Each point is reached from the start by the listed moves, each made once or not at all, plus a little noise. Is the number of moves made odd or even? Then give how often each move was made.

Moves:
(1): [42  7 -5]
(2): [ -9  21 -34]
Start: [ -2   7 -20]
Points:
[ 42  13 -25] => odd (1, 0)
[ 32  37 -60] => even (1, 1)
[-13  29 -53] => odd (0, 1)

Moves:
(1): [ 29  -1  26 -19  -7 -20  12]
(2): [  2  36   1   9 -32  17 -17]
(3): [-23 -13  37   6 -27   2   3]
(4): [ 19   4 -23  26   4  13  22]
Start: [  2   5 -13   4  -5 -17  -5]
Points:
[ 49   9  -9  10  -8 -24  30] => even (1, 0, 0, 1)
[ -1  33   2  44 -60  14   2] => odd (0, 1, 1, 1)
[-22  -8  23  10 -33 -13  -2] => odd (0, 0, 1, 0)

Moves:
(1): [ 24   5  -7   8 -15   4  -9  -2   1 -16]
(2): [  0  31  13  -2 -13  -8  -1  -9  11 -11]
(3): [ 2  2 20  5 -3 -4 -7  5  0  4]
(4): [-2  6 -6 34 -8  9  6 -8 -2 -3]
(5): [  7  10  -7   9  24   1 -16  -3   8 -11]
(6): [  4   0   6  -4   8  15  11   4 -10 -13]
(7): [  5   0   4   2   0 -10   7   0  -4  -1]
(8): [  2   1   0  -1  -6 -10   1  24  19  -6]
Start: [-20  11 -14  -3   2   2  -9   1   9  -4]
Points:
[ 12  56  16  41 -29   7  -3  -9   6 -45] => even (1, 1, 1, 1, 0, 1, 1, 0)
[ 16  60   9  20  -5 -14 -35  -8  25 -39] => odd (1, 1, 1, 0, 1, 0, 1, 0)
[-14  43   3  -3 -18 -25  -2  16  35 -22] => odd (0, 1, 0, 0, 0, 0, 1, 1)

Moves:
(1): [  8  -9   8  19 -13 -13  -1  -6  16   2  15  -9   4  15]
(2): [ 18  12 -16  11  -3   4   2 -12 -11 -14  -2 -12   4  -3]
(3): [ 7  6 12  0 15 -5  0 -5 -2  5 -9  6 -8  1]
(4): [  4  11 -10  14   8  -5   7   7  -1  23   8  -6   9   0]
(5): [  3   1  -3   8  10   5   4   4   5  -5 -12   2  -3   6]
(6): [  4  13 -14 -11   0   9  -1   7 -12  12   4  -4 -13   3]
(7): [ -1   8  19  -6  -3   5   9 -13   7   4   6  -9   3   3]
(8): [-3 -2 14  8 -1 -1  5 23  4  0 -3  0 -1 -6]
(9): [ -4  17   4  -3  -3  21  -8 -10  18  12  -3   0   3  -5]
(10): [ -4   7  -4 -19   6 -22  -2   2   2   3  16  -1  -8  -2]
(11): [-10   9  -1   5   0   1  -7  -1  -4   1   3  -5   3  -1]
Start: [ 13  -2  -6  -4   8  -2  -1  14   8   3 -10 -10  -8 -13]
Points:
[ 28  13   1  11  23 -45   5  12  24  36  19 -20 -12   0] => even (1, 0, 1, 1, 0, 0, 0, 0, 0, 1, 0)
[ 15  -9  11   5  -3 -36   2  34  29   9  18 -18 -14  -7] => odd (1, 0, 0, 0, 0, 0, 0, 1, 0, 1, 0)
[ 31  15  29  15  15   0  17  24  25  22  -9 -22 -26   8] => even (1, 0, 1, 0, 1, 1, 1, 1, 0, 0, 0)
[ 36  36 -10  15  21 -23  -2  26   7   6   2 -31 -30   0] => even (1, 1, 1, 0, 1, 1, 0, 1, 0, 1, 1)
[ 36  60 -10 -23  30  16   3 -13  16  23 -12 -24 -29 -12] => odd (0, 1, 1, 0, 1, 1, 1, 0, 1, 1, 0)
[ 31  49  -3  39  25 -16  -1  17  34  29   3 -32  -5  -7] => odd (1, 1, 1, 1, 1, 0, 0, 1, 1, 1, 1)

Moves:
(1): [  6  21 -14   5  -9  13   6  -5 -11   5  16   6  -4 -28 -11  -6   9   5
   9]
(2): [-11   4  -4  20  13   8  -3  -1  -2  12  21  -6   0  -2  12  13  -4   0
   2]
(3): [ 1  1 10  2 -2  1  5  1 -8  4  8 15  7 -8 -2 -9 -8  1 -2]
(4): [ -9 -14  -4  30  13   0   0  -2  -4 -12 -18   8  -8 -20   7  -8  -8  -5
   8]
(5): [ -1   3   0 -13  15  -7  -3   0   5  -5   3  -6  -2  -7 -10   7   1 -10
  -3]
(6): [ -4  -3  11 -17  -7  17   0  -2  -7   4 -12  -4  15   8 -14  12   6   8
  -7]
(7): [  5 -10 -14   6  17 -14  14  14   1   0   0   4   5  -7 -16   8  10   4
   0]
(8): [ -4   2   3  11  -3 -13 -11  23  -6  -6  -9   1  -1 -10   3   8   7 -10
  10]
(9): [ -3  11  16  16 -20   9  -9  10  24  -1   2   3  -1   3 -12  -5  -7   1
  -1]
(10): [  7  -1   2  -4   2   0 -10  -9   6  19   1 -12   0  -6   7   7 -17  24
   2]
(11): [  9 -13 -17  -1   3  23 -21   3  -8   4  15  -9  -3   6  12   8 -22  -2
   4]
(12): [ 1  6 -7 -6 13 -5  2 -3  0  3 -5 14  7  1 -9 -1  7 -5 11]
(13): [ -8   0 -19   5  -1  -1 -16   1   2 -11  -4 -21  27   3   3   3  -7  -3
  -5]
(14): [ 10  -1   6   3  17  -7   3  -4  -6   9  -4 -10   0  14  -1 -10   2  -6
  -7]
(15): [ 13  -2   1   6  28  18   7   0  -3  -6  -5  -4   1   4  39 -10  -3   4
  -6]
(16): [ 15  -6  10   5   2  -6  -8 -11   0 -14   3  -6   4   5   1  17  -3 -11
   2]
(17): [  6   4  11   5  -2  -7 -12  -4   5  10   4  18  -8  -5  -3 -15  18   8
 -17]
(18): [  2   3   4  11  20  -7  -9  -2  -3 -10  16   3 -13  12  -5 -12  -1  23
   7]
Start: [-12   9   0   9 -11  13   8   1  -5  13 -11  -2   6 -13  -5 -20  -6  -1
  -1]
Points:
[  1  56   3  42  -9  16 -34  -8  11  32  27  23  20 -41 -37 -58 -12  53
   4] => even (1, 0, 1, 0, 0, 0, 0, 0, 1, 1, 0, 1, 1, 0, 0, 0, 1, 1)
[  4 -17 -34  60  45  29 -38  13 -23 -28 -34 -20  34 -25  51  -3 -36 -34
  23] => odd (0, 0, 0, 1, 0, 0, 0, 1, 0, 0, 1, 1, 1, 0, 1, 1, 0, 0)
[-10  -1   3  44  34  39  22  16   6   2 -50  18  25 -23  -9 -23  -4   7
   3] => even (0, 0, 0, 1, 0, 1, 1, 0, 1, 0, 0, 1, 0, 0, 1, 0, 0, 0)
